Rows are points. Any point is a mix of the corners, with weights that add up to 1. It lies inside the corners' shape when no weight is negative. Say inside or outside, and name the corners with a negative weight.
In the rows, zero is written as 128.

Corners:
(1): [160 148 100]
(2): [ 76  80 123]
(3): [171 103 148]
(4): [ 98 118 137]
Points:
[142 100 134] -> outside (4)
[180 158 108] -> outside (2)
[107 104 117] -> inside
[ 92  93 133] -> outside (1)
[108 117 132] -> inside

Corners:
(1): [139 129 102 169 171 102  67 122 138  75 102]
(2): [141 116 119  85 131 190 145 133 182 128 174]
(3): [156  70 126 105  93 139 118  84 184 131 173]
(4): [104 166 144 167 193  75  94  92 138 107 114]
(5): [106 116  85 103  77 107 123 136 183 127 150]
(6): [174 135  88 112 127 135 148  99 140 152 128]
(7): [155 192 177 160 147  75  73 138 116  87  79]
(8): [140 120 154 169 150 112 151 153 107 110  89]
(9): [147 131 160 143 174  66  94 195  97 146 128]
(10): [127  68  98  43 110 159 137 104 152 135 131]
(11): [103 118 124 124  90 142  95 110 116 125 165]
(12): [158 102 109  79 122 125 164 106 136  94 176]
Points:
[138 131 121 113 134 119  93 122 154 137 141] -> outside (8, 12)
[138 109 128 111 130 134 117 107 139 121 142] -> outside (5)
[147 129 141 139 157 103 106 136 121 119 123] -> outside (5)
[137 125 139 140 131 116 123 131 129 114 119] -> inside
[128 122 148 155 130 105  98 131 144 101 144] -> outside (6, 10)
[114  99 101  87  98 145 125 111 159 142 179] -> outside (1, 7, 8)
[134 139 131 136 141 106 111 118 136 118 124] -> inside

Corners:
(1): [109 156 111 162 108 106  96  95  77 151 138 103 177 147 120 151 110 132
 122 123]
(2): [110 182 135 134 122 152 133 121 123  63 155 112 111 178 142 153 144 102
 135  72]
(3): [165 119 140 121 127 140 149 139 122 159 123 171 148  94 153 128 127 137
 122 141]
(4): [136 152  97 158 167 129  96  98  85 155 102 164 125  54 150  95 173 144
 141 130]
(5): [118  93  83 147 106 156 135 148 146 126 139 106 109 151 103 148 122 114
 118  72]
(6): [154 141  91 196  68 135 157 141 127 148  78 132 155 109 180 134 132 135
 147 111]
(7): [109 114  90 147 191  79 119 113 134 144 155 177 108 114 150 108 156 102
 120 199]
(8): [123 190 169 111  91 148 173 142 140 177 184  90 146 124 103  89 115 100
 186 142]
(9): [ 52 148 115 184 100 123 143 116 114  97 168 165 118 129 177 115 101 189
 109 178]
(10): [100 151 193 107  41 120 146 113 171 180 105 163  82  98 116  80  77 101
 101 183]
(11): [159 114 150 160 151 140  91 145 114 118 129 130 104  83 210 129 113 132
 161 126]
(12): [167 144 135 148 159 132 107 204 154 110 161 107 168 134 119  71 140 132
 112 158]
(13): [142 170 141 123 127 202 132 103 109 138  85  81 126  82 158 130 136 128
 158 156]
(14): [123 123  97 163  82 144 121 158  72 147  87 141 126 153  91 164  71 132
 155 143]
(15): [146 111  89 159 118 155 141 103 120 102 133 153 108 163 150  64  93 131
 121 151]
(16): [119 145  97 194  96 125 142  82  83 126 161  96  76 148  96 168 145 113
  91  94]
(17): [124 105 121 137 144 109 125 155  59 107  73 115 129 143 152 128 118 182
 113  97]
(18): [132 103 133 157  71  81 161 162 147  76 131 119 131 141  84 149  59 161
 158 109]
(19): [152 146  85 137 134 108  92 105 152 159 166 138  88 165 114 161 114 150
 182 171]
(20): [117 161 132 176 172 128 143 125 148 176  68 145 115 112 133 119  83 149
  93 133]
(21): [156 234  82 107 142 158 119 133 110 130 111  97 111 108 176 123  69 139
 150 149]
Points:
[133 158 126 133 119 127 121 119 110 116 143 134 114 126 144 111 113 132
 142 155] -> outside (5, 6, 20)
[135 112 106 173 142 124 118 137 110 112 133 133 128 135 142 140 135 142
 130 120] -> outside (8, 10, 21)
[125 129 134 146 105 133 138 131 135 140 124 143 110 121 132 118 118 126
 132 144] -> outside (1, 21)
[143 131 129 168 112 125 129 116 129 143 143 144 132 130 121 109 127 113
 140 154] -> outside (5, 9, 17, 21)
[126 142 126 139 127 137 125 143 126 140 114 129 133 112 142 126 114 138
 140 139] -> outside (15, 16)
[116 105 127 171  91 129 141 109 105 165  96 141 121 113 121 141 103 155
 134 121] -> outside (2, 7, 12, 21)
[121 136 116 149 115 127 135 116 109 140 116 134 114 123 143 130 103 148
 138 138] -> outside (2, 12)

Corners:
(1): [125 132 149 170 106 141 192  99  93 117  86  73 128 102 115 198 108  74
 152  97]
(2): [108 181 127 178 150 148 141 170 142  93 198  96 156 161  94 181 152  81
  99 126]
(3): [ 91 107 140 154 158  94 129 145 117 118 174  88 134 150 110 117 190  91
 100 105]
(4): [106 118 107 171 124 115 128 148 168  88 115 136 169 166  90 104 110 166
  81 150]
(5): [147 125  83 117 119 104 182 160  98 170 146 153 103 158 127 121 135  82
  82 142]
(6): [142 196 118 119 132 157 144 152 149  90  81 130 131 163 147 187 112  93
 183 134]
(7): [121 168  92 133 173  99 148  79 124 178  97 155 197 144 141 153 160 166
  93 130]
(8): [147 107 149 159 159 146 167 100 153 113 161 165 192 154 107 119 146 125
 147 168]
(9): [ 93 138 113 163 138  91 141 104  79 141  81 153 106  94  93 159 106 130
 147  88]
(10): [171 122 161 104 108  90 148 147 128 108 164 147 143 148  91  91  89 142
  66 113]
(11): [129 149  77 139 173 143 100  96 127 156 124 153 140 142 167  98 153 119
 145  78]
(12): [149 193 123 117 102 172 126 103  78 149 109 158 134 133 106 186 136 161
 151 136]
(13): [116 127 162 128 138 164 108 150 162 143 145 115 150 136 103 195 127  95
 123 127]
(14): [ 86 106 171 157 160 147 118 135 177 158 114 160  95 135 161 116 130 138
 137 119]
(15): [108 186 112  90 101 145 120 144 147 132 119 149 106 108 102 110 109 102
 155 120]
(16): [137 163 122 106 165 175 153 111 136 137 118 141 145 162  94 144  96  98
 131 170]
(17): [181 154  92 130 122  91 140 111 136 136 136 122 105 159 156 149 164  94
 115 159]
(18): [139 171 119 133 154 166 134 169 143 103 152 171 142 141 117 109 172  77
  78 145]
(19): [154 141 124  79 183 168 107 144 174  70 166  93 156 117 170 147 137 170
 104  89]
(20): [104  99 164 138 128 108 125 167  80  83 175 153 151 108 147 156  99  98
  62 115]
(21): [179 190  95 151 126 118 110 164  94 152 149  83 142 110 115 112 143 152
 102 120]
Points:
[123 151 121 130 143 139 129 140 137 133 134 140 141 141 112 124 134 129
 118 124] -> outside (1, 17, 20)
[129 142 125 131 135 133 135 140 126 134 140 127 135 139 118 147 136 110
 114 125] -> inside
[122 135 150 122 131 132 143 129 124 122 128 165 142 120 134 155 107 126
 112 103] -> outside (3, 4, 16, 17, 21)
[130 141 125 134 136 138 150 124 111 120 118 127 151 122 109 145 119 120
 123 115] -> outside (2, 14, 17)

Corners:
(1): [ 77 249 123 138 100 171 122 142 227 133 105 162 102 125 143 142 118 128
 195 106]
(2): [114 106 126 116 112 162 117 142 180 108 126 117  87 107 140 157 133  89
 102 174]
(3): [142 126 105 139 104 128 116 135 116 103 123 107 142 119 151 134 156 109
  94 106]
(4): [143 139 110 135 113 115 165 113 127 108 135 150 144 113  83 149 126 116
 122 136]
(5): [160 124 159 110 150 149 105 112 125 113 158 124 115 204 149  72 123 114
 122 193]
(6): [126 131 136 109 136 128 135 144 178 103 117 124  93 176 126 156 171 110
  98 116]
(7): [ 75 132 148  98 107 142 157 135 109 108 120 138 141 161 154 152 118 103
  99 112]
(8): [140  95 125 127 123 165 135 139 157 111 140 102  93 110 104 151 130 159
 115 122]
(9): [143 111 151 132  92 125 139  16 101 164 134 197 143 113 153 156 120  94
 135  99]
(10): [149 115 157 113 109 134 141 145 137 144  96 159 167 109 152 147 120 113
 111 146]
(11): [124 167 123 133 114  97 121 148 124 130 131 108 114 134 113  56 157 105
 178 110]
(12): [154 143 145 103 111 151 110 144 117  91 140 119 102 103  92 128 124 131
 120 135]
(13): [138 143 133 117 116 165 157 122 115 146 136 116  88 107 154 153 137  95
  99 133]
(14): [140 112 120 130 117 152 126 132 111 126 129 167 115 136 130  62 126 140
 104 119]
(15): [131 132 145 144 109 148 149 121 185 103  75 138 129 126 143 141 111  92
 128 102]
(16): [143 100 131  76 181 166 130  84 154 111 148 137  94 113 141 165 147 121
 101 106]
(17): [148 106 119 127  97 136 146 140 124 118 150 138 151 125 126 151 108  89
 106  98]
(18): [154 121 124  58  99  53 194  98 132  99 120 111 114 151 150 142 119 107
 102 169]
(19): [135 144 125  85 142 155 106 115 111 180 131 128  95 119 106 143 109 127
 106 112]
(20): [111 149 158 142 136 146 118 122 171 128 138 145  88 123 149 143 105 121
 104 107]
(21): [131 116 126 106 153 111 135 126 102 143 117 195 103 146 157 157 106 132
 132 111]
Points:
[149 120 133 118 107 123 135 125 128 120 128 130 116 125 126 129 123 110
 115 140] -> outside (1, 7, 16)
[112 110 144 136 122 189 131 136 143 121 120 160 120 147 177 156 138 102
  98 106] -> outside (4, 11, 12, 18, 19, 20)
[128 115 126 114 127 141 143 123 121 145 122 146 116 123 132 148 130 109
 115 109] -> outside (1, 3, 5, 12, 18, 20)
[128 139 132 120 128 156 120 104 121 133 154 135 114 115 128 152 124 113
 129 120] -> outside (6, 10, 14, 15, 18)
[120 167 144 134 122 118 153  83 110 128 108 189 132  97 162 106 112 133
 143  90] -> outside (2, 5, 6, 8, 17, 19)
[138 114 135 124 125 136 128 149 118 117 130 125 115 137 128 126 131 113
 100 129] -> outside (1, 9, 16, 18)

Corners:
(1): [200 142 129 127 112  58 119  62 124 122 132 123 191 109 108 127 118 126
 104 140]
(2): [103 112  96 152 147 108  99 153 157 169  64 129 104 125  93 134 141  90
 174 148]
(3): [132 126 161 122 148  45 114  77  58 102 131 107 168  88 151  45  95 140
 118 139]
(4): [137  84  87 174 128 162  64 187 198 168  80 105  69 158 103 173 181 142
 124 149]
(5): [128 182 126 119 158  72 134 131 124 148 168 123 166 133 126 108 111 141
 110 160]
(6): [ 65  88  82 135 147 184  81 167 121 184 150 113 150 146  91 135 142 137
 137 113]
(7): [155 205 160  98 110  70 148  91  58 118 171 170 179  98 157 105 128 103
 131 177]
(8): [104 158 134 132 118 142 142 198 170 100 122 138  92 176 148 185 157 101
 152  66]
(9): [158 145 145 131 122  89 153  94 101 104 160 144 150  92 123  79  87 110
  96 134]
(10): [199 166 116 143 120  81 147  78  83  82 190 113 142  97 142 125 100 133
 128 120]
(11): [104  71 108 121 128 133  91 158 149 111 130 125  91 152 121 156 126 156
 143 158]
(12): [110  83 123 128 186 145 150 148 111 127 101 114 105 137 137 164 102 119
 137 128]
(13): [129 141 159 130 157  70 126  73 119  94 144 120 157  92 119  89 145 112
 134 176]
(14): [108  81 109 104 124 131 130 125 157 178 107  68  61 137 113  92 136 145
 134 139]
(15): [151  75 115 158 179 142 112 159 166 184  98 117 123 133  90 147 149 153
 168 117]
(16): [ 96  59 105 148 141 115 133 176 147 186  80  87 146 134  89 101 170 112
 158 160]
(17): [147  65  86 101 151 155  92 174 175 169 137  68  85 121 126 127 136 115
 128 139]
(18): [145 179 201 135  73  93 119 121 133  70 181 141 104 169 143 195 111  90
 143 148]
(19): [120 184 179 143  80 121 133 140 130  60 126 136 144 123 152 194 101 116
 153 119]
(20): [115 165 162 120 120  53 136 106 101 114 155 142 130  90 154 142 123 123
 108 139]
(21): [114 145 166 124 116 134 107 174 131  68 122 127  98 142  89 187 126 147
 117 102]
Points:
[138 138 132 130 131 105 119 126 127 120 138 125 125 123 126 137 124 125
 132 137] -> outside (16)
[130 137 133 135 130 107 122 129 128 128 127 122 131 128 120 133 131 123
 133 130] -> outside (11, 17)
[144 152 146 125 121  95 128 116 112 102 150 114 136 124 136 139 121 124
 122 129] -> outside (2, 9, 11, 15)
[126 126 134 134 130 117 120 138 132 121 130 122 126 129 123 145 126 128
 139 132] -> inside
[128 128 141 129 136 118 139 139 136 121 140 112 125 130 112 146 122 126
 126 118] -> outside (2, 3, 4, 7, 11)
[128 143 139 126 116 112 126 136 131 114 140 125 123 134 129 149 126 113
 132 137] -> outside (3, 15)
[137 131 127 132 134 111 131 129 123 118 136 117 121 127 130 137 123 124
 135 125] -> inside
[122 136 143 128 142 105 125 133 121 133 139 115 131 122 123 130 122 124
 144 146] -> outside (1, 4, 8, 9, 11)

Corners:
(1): [ 99 108 108 141 114 157 148 154 128 142 111 101 144 139 140 144 132 144
 144  51]
(2): [106  97 150 144 139 129 142 146 146 106 131 102 118 108 166 131 145 115
 132 128]
(3): [112 142 125 100 113 149 114 111 145 112 121 103 145 150 136 133 160 134
 140 144]
(4): [114  91 108 128 117  71 145 114 146 128 109 135 147 141 134 123 156 150
 145 138]
(5): [109 172 129 130 147 134 136 125 148  96 184 145  93 148 140 120 139 151
 153 148]
(6): [109  92 149 108 133 151 138 139 136 122 181 114 127 133 124  84 149 127
 145 131]
(7): [180  97 110 133 142 129 120 132 149  93 112  98 148  53 157 104 152 109
 143 111]
(8): [108 112 101  88 133 152 103 124 122 118 126 101 124 124 142 129 103 150
 129 115]
(9): [153 121 107 123 119 135 115 123 141  94 185 121 140 117 154  95 129 129
 137 145]
(10): [128 113 136 133 113 106 132 101 133 145 129 124 133 140 148 123 153 118
 100  87]
(11): [184  92 150  96 133 133 123 150 148  97 113 158  60 142 163 124 160 138
 159 134]
(12): [132 167 117 117 111 145 103 118 133 119 145 190 116 123 153 130 139 118
 149 153]
(13): [105 124 187 123 121 139 136 122 126 146 126 112 136  79 154 125 109 153
 129 109]
(14): [155 127 161  82 140 155  78 206 127  94 122 153 136 130 110 129 141 154
 157 108]
(15): [151 112 111 102 142 149  79 162 147 126 113 106 127 115 137  86 131 126
 147 160]
(16): [107  93 142 160 146 113 144 119  27 145 119 104 124 133 128 109 130 138
 111 104]
(17): [106 162 137 130 120 122 152 133 133 107 128 184 126 137 129 102  81 129
 113 153]
(18): [133 100 112 122 154 134 137 133 122 145 114 112 134 117 149 127 117 143
 123 142]
(19): [103 122 123 122 117 144 115 117 131 124 134 116 109 114 107 135 151 137
 139 155]
(20): [146 115 122 117 145 102 153 115  84 102 106 114 122 119 137 120   7 108
 154 159]
(21): [111 157 105  69 114 121 137 125 141 137 113 125  98 121 158 139 121 140
 111 142]
Points:
[121 123 137 123 129 138 130 132 119 121 131 123 123 119 141 124 128 133
 131 118] -> outside (4, 15)
[124 140 114 111 116 128 126 117 142 121 127 140 119 138 144 126 112 137
 138 149] -> outside (2, 6, 7, 14, 16)
[128 120 126 113 130 133 125 132 130 119 124 119 128 120 142 122 135 134
 134 130] -> inside
[133 104 124 139 142 122 131 138 123 112 118 108 144 115 124 111 126 121
 143 129] -> outside (8, 9, 11, 12, 13, 21)
[122 122 133 120 125 136 125 130 130 119 135 129 127 121 140 123 150 137
 133 120] -> outside (15, 20)
[112 118 135 139 132 124 141 130 120 116 136 136 141 128 124 123 133 122
 142 123] -> outside (8, 9, 11, 13, 15, 21)
[124 113 120 119 131 127 134 129 129 120 126 118 127 121 142 117 122 133
 141 136] -> outside (10, 14)
[128 120 126 113 129 133 123 130 130 121 131 126 125 126 137 116 130 137
 138 132] -> outside (2)
[130 120 121 115 126 132 128 126 145 116 132 123 124 119 148 117 127 129
 137 137] -> outside (14, 16)

Corners:
(1): [114 129 134 189 105 128  94 161 141 154 116 113 166 134 115 134 145 150
 143 143]
(2): [138 106 113 108 139 117 132 138 140 155 140 154 123 138 164 151 140 110
 118 157]
(3): [126 151 132  84 121 173 147 150 133 167 146 138 140 129 123 126 148 102
 101 125]
(4): [ 88  86 148 127 123 140 215 162 132 158 188 121 120 116 120 154 140 120
 133 108]
(5): [ 94 130 135  97 124 133 120 161 143 146 180 103 127 132 115 137 137 129
 107  26]
(6): [120 121 120 119 105 121  96 134 110  53 150 107 120 117 134 141  94 130
 131 149]
(7): [ 97 149 142  87 107 113 127 160 126 120 132 137 104 134 111 143 118 108
  83 151]
(8): [116 155 136 107 115 124 123 148  34 144 136 144 128 139 191 140 136 144
 131 121]
(9): [129 143 137 104 184 130 140 122 121 127 138 147 117 134 123 135 153 116
 141 133]
(10): [ 98 163 139  82 126 116 196 165 116  97 148 119 145 132 140  97 121 108
 137 135]
(11): [124 142 154  90 112 118 115 149 139 161 116 137 133  90 122 138 158 108
 135 121]
(12): [130 114 150 179 112 133 108 164 121 167 110 126 148 126 139  65 161 180
 144 145]
(13): [116 121 150  81 137 127 165  77 141 157 204 110 121 106 135 163 153 115
  72 161]
(14): [133 133  66 141 148 117 100 145 140 121 129 123 101 107 117 134 152 107
 116 134]
(15): [115 150 123  99 177 169 127 154 127  96 158 108 104 135 249 122 154 130
 149 152]
(16): [ 87 131 115 164 106 118 116 157 111 167 117 140 137 116 137 124  49 120
 118 124]
(17): [131 151 148  93 107 118 111 137 128 177 119  94 132 127 107 125 145 162
 148 117]
(18): [138 152 125 187 105 129 138 151 126 174 119 139 132 126 118 140 139 174
 140  72]
(19): [ 78 119 130  92 123 111  99  31 112 172 121 133  95 126 120 156 134 141
 123  77]
(20): [133 134 139 131 113 112 101 100 133 163 148 130 100 130 120 147 150 112
 149 147]
(21): [127 116 132 143 109 143 130 148  99 139 129  82 132 143 220 135  86 116
  88 143]
Points:
[115 147 134 119 120 127 119 142 116 133 132 117 128 126 141 123 125 132
 124 127] -> outside (2, 4)
[121 130 130 113 127 127 130 133 128 142 145 124 120 124 137 140 149 125
 122 129] -> outside (16)
[113 131 129 116 131 128 134 138 125 134 146 131 122 126 139 138 133 117
 116 131] -> outside (17)
[113 137 130  91 127 127 137 132 118 134 151 124 114 125 151 147 124 110
 112 123] -> outside (1, 12)
[117 135 137 107 120 126 116 136 128 158 135 122 127 126 147 127 142 120
 117 140] -> outside (4, 6, 9, 18)

Corners:
(1): [ 92  99 188 118 174 177  88 166 114 107  84 111  88 173  78 108  72 180
 139 139]
(2): [153 143 124 134 124 132 131 161 149 165 168 148  81 134 154 112  76 112
 111  88]
(3): [ 99  93 172 135  96 182 136 149 126 119 122 128  88 122 133 106  71 175
 125  66]
(4): [110 159 109 118 113 108 144 172 113 101 111 105 161 155 177 130  99 167
 119 102]
(5): [116 114 184 115 128 143  93 106 105  91  92 109 182 163 173 104 127  75
  59 100]
(6): [ 95 179 103 175 106 145 112  89 128  93  71 148 142 162 190 168 142  78
 111  91]
(7): [147 160 135  85  64  53 151  96 108 155 153 160  83 113 155 148 130  73
  90  95]
(8): [149  96 160 153  94 148 145 125 147 158  92 125 192 101  71 100 143  92
 159 158]
(9): [150 148 178 159 170 177 127 184 135  91  83 138 117 126 142 128 136  92
 166 176]
(10): [138 133 104 145  75  95 181 108 115  96 118 159 163 152 121 142 181  85
 160 181]
(11): [124 151 181 111  91 136 132 164 127 123 169 104 172 178 144 130  99 114
  79 152]
(12): [121 178  95 109 133 141 153 152 120 166 162 159 137 133  54 127 131 158
 201 163]
(13): [158 132 143 167  74 149 109 173 156 127 163 144 122 166 185 110 150 108
 139  93]
(14): [157 120 151 152 119  88 157 128  83  96 126 157 147 167  98 140 127 112
 131 122]
(15): [129 130 158 117 142 122 109 120  97 176 145 114 149 161 160 161 110 134
 125 134]
(16): [204 185  92 106 150 165  59 139 148 127  84 115 170 137  75 107  83 136
 201 125]
(17): [127 118 146 148 134 125 130 100 130 128 110 110 120 150  82  88 146 102
 158 117]
(18): [175 112 135 147 136 160 114 139 104 121  99  97 138 146  96 123 146 104
 147 126]
(19): [154 133 164 132 116 158 144 169 123 158 116 121 115 161 143  81 148 181
 134 181]
(20): [132 145 123 164  88 132 129 154 108 150 146 147 115 125 143 114 123 102
 160 152]
(21): [139 157 135 152 157 116  76 101 113  97 125 129  79 118 108 149 105 158
 117 117]
Points:
[140 136 144 129 122 137 123 138 120 124 119 129 130 146 128 127 119 125
 129 125] -> outside (17, 20)
[137 133 146 142 123 142 124 141 120 119 119 129 142 152 126 121 123 122
 136 130] -> outside (7)
[143 130 150 135 117 139 122 139 123 131 132 131 126 140 114 115 120 123
 140 132] -> outside (4, 6)
[123 134 161 131 117 112 129 132 115 113 135 137 104 160 173 137 114 119
  91 106] -> outside (8, 12, 16, 18, 20)
[135 140 141 134 117 139 126 143 122 124 118 133 131 146 133 125 121 126
 136 132] -> outside (17)

Corners:
(1): [138 113 123 125 104 133 118 141 132 140 133 150 128 118 131 132 115 125
 115 116]
(2): [142 112 118 125 110 120 119 154 130 139 123 130 133 131 132 149 110 114
 197 126]
(3): [119 122 161 127 124 134 128 147 140 137 130  99  91 130 133  82 134 117
 123 122]
(4): [118 130 152 135 139 130 144 142 138 147 137 115  71 114 130 141 120 113
 114 100]
(5): [112 142 130 125 144 123 149 100 135 146 113 137 139 125 141  80 136 125
 165 124]
(6): [130 106 122 135 135 144 118 144 141 130 114 115 116 122 129 141 145 145
 154 138]
(7): [127 114 118 128 134 146 126 158 130 141 166 139 140 119 124 125 121 123
 120 128]
(8): [125 135 127 121 136 146 126 136 131 136 116 112 124 139 122 131 130 170
 129 111]
(9): [148 124 130 108 128 136 110 124 125  99 150 148 127 127 139 141 133 118
 147 128]
(10): [158 112 122 132 117 120 144 145 134 142 126 125 120 136 120 111  58 131
 110 134]
(11): [116 127 126 129 110 128 124 138 128   7 152 123 123 127 128 131  98 120
 123 134]
(12): [119 134 149 106 132  64 141 119 137 110 123 133 118 114 124 108 132 171
 108 138]
(13): [125 122 132 139 120 145 118 133 144 141 149 131 137 142  82 154 117 128
  98 129]
(14): [109 108 130 107 133 130 131 139 133 151 131 137 134 150 129 144 146 123
 131 131]
(15): [147 140 132 166 134 141 141 149 101 146 119 147 138 159 128 145 143 121
 124 131]
(16): [141 116 153 124 130 149 154 145 116 135 119 145 130 125 115 103 139 117
 107 107]
(17): [118 142 150 117 139 134 119 144 127 151 120 146 136 113 134 130 134 121
 124 131]
(18): [123 126 121 118 138 122 125 149 123 129 142 133  93 124 104 146 137 125
 107 136]
(19): [139 112 124 116 119 139 144 147 123 142 110  97 142 114 131 128 142 107
 109 131]
(20): [134 139 121 127 146 142 125 154 139 129 126 142 141 138 123 121 136 114
 110 101]
(21): [133 136 137 118 111 141 155 142 149 125 136 128 100 125 122 132 104 131
 116 126]
Points:
[127 124 136 124 129 135 133 143 134 132 131 129 121 129 125 121 128 125
 122 123] -> inside
[126 129 133 128 128 129 123 135 136 129 132 134 118 134 119 137 123 132
 128 126] -> outside (7, 16, 19)
[129 123 129 128 127 140 129 142 131 131 131 128 124 129 125 128 124 121
 130 125] -> outside (12)
[132 122 131 128 125 128 134 139 132 130 131 127 121 130 122 127 122 128
 123 125] -> outside (17)
[133 135 131 130 137 121 136 132 135 166 119 144 127 130 121 103 119 142
 138 125] -> outside (4, 9, 11, 14, 19)
[126 128 136 127 131 135 130 139 133 128 134 136 119 130 123 128 131 128
 128 120] -> outside (10, 19)
[127 123 127 127 130 130 135 143 130 134 126 130 125 126 121 131 127 129
 120 127] -> outside (3, 9)
[129 118 127 121 129 134 129 142 138 127 133 123 117 124 123 125 125 129
 127 124] -> outside (15, 17)

Corners:
(1): [101  80 108 121  88 144 139 157 158 133 120 105 145 130  66  95 134 144
 178 163]
(2): [131 170 134 108 149 147 130  49 102 112 150 159 117 123 152 124  82 154
 146 135]
(3): [ 77 121 108 132  79 155 122 160 163 102 145 118 135 161 125 171 148 118
 153 113]
(4): [128  65  91 151  57 145 107 160 127 136  95  55 185 144 113 171 168 157
 148 108]
(5): [121 138 188 162  79 148 134  76 137 112 113 191 100  96 131  92  82 127
 140 175]
(6): [140 153 115 157 146 131 146 124  97 149 144 199 113 143 166  86 100 105
 130 161]
(7): [121 161 110 143 139 120 165  59 153 185 177 105 126 114 147 188 146 123
  93  49]
(8): [133 173 169 135 149 131 129  96 133 120 142 129  68  91 185  90  86 121
 121 164]
(9): [ 87 141 124 105 121 163 129 135 118 126 108 159 122  63 151 101 160 136
 117 158]
(10): [146 161  95 122  88 135 141  84 153 196 141 144 110 123 161  85 157 136
 131  63]
(11): [ 87  89  70 137  86 108 113 124 123 137 101  95 170 163  68 119 129 168
 122 108]
(12): [153 123 117 113  84 160 123 148 143 135 116  97 155 163 125 170 156 149
  84 115]
(13): [128 158 140 135 168 133 113 120 145  63 134 171 141  77 112  77  88 167
 120 155]
(14): [125  66  90 119  86 188 126 134 149  88  95  87 131 106  58 104 120 122
 152 112]
(15): [ 95  98  95 118  91 177  86 144 157 171 107 109 138 128 108 134 120 124
 161 102]
(16): [119 128 123 104 133 162 166  98 134 189 149 137 131 115 196 112 169 169
  93  73]
(17): [132  95 151 139 138 136 118  88 152 105 125 181  85 129 152  81 117  91
 151 179]
(18): [127 125 190 106 146 115 154 151  94 114 134 180 116 130 145  94 147 118
 140 141]
(19): [125 130  77  86 157 111 162 116 128 202 166 176  73 117 170 139 144 165
 133  74]
(20): [111 157 193 158 141 158 184 112 175  91  69 162 103 111 166 112 146 102
 134 170]
(21): [115 102 106  92 101 129 148 166 158  79 119  98 166 119 126 146  99 126
 146 122]
Points:
[115 121 135 133 113 146 132 131 134 112 111 134 133 125 129 111 124 132
 134 150] -> outside (7, 10, 19)
[121 125 127 125 117 145 132 120 133 135 121 139 126 116 137 116 129 134
 132 129] -> outside (3)
[122 145 128 140 137 136 138  92 140 144 128 158 114 105 152  98 121 143
 128 134] -> outside (3, 12, 14, 18, 21)
[125 120 118 129 114 147 131 113 135 148 119 138 129 128 129 121 138 139
 130 120] -> outside (3, 8, 21)
[115 119 125 115 109 146 145 130 141 127 119 146 124 128 135 116 128 127
 142 130] -> outside (4, 7, 8, 13)
[118 121 113 132  98 145 129 118 142 139 120 128 123 128 129 126 126 125
 141 127] -> outside (13, 16, 18)
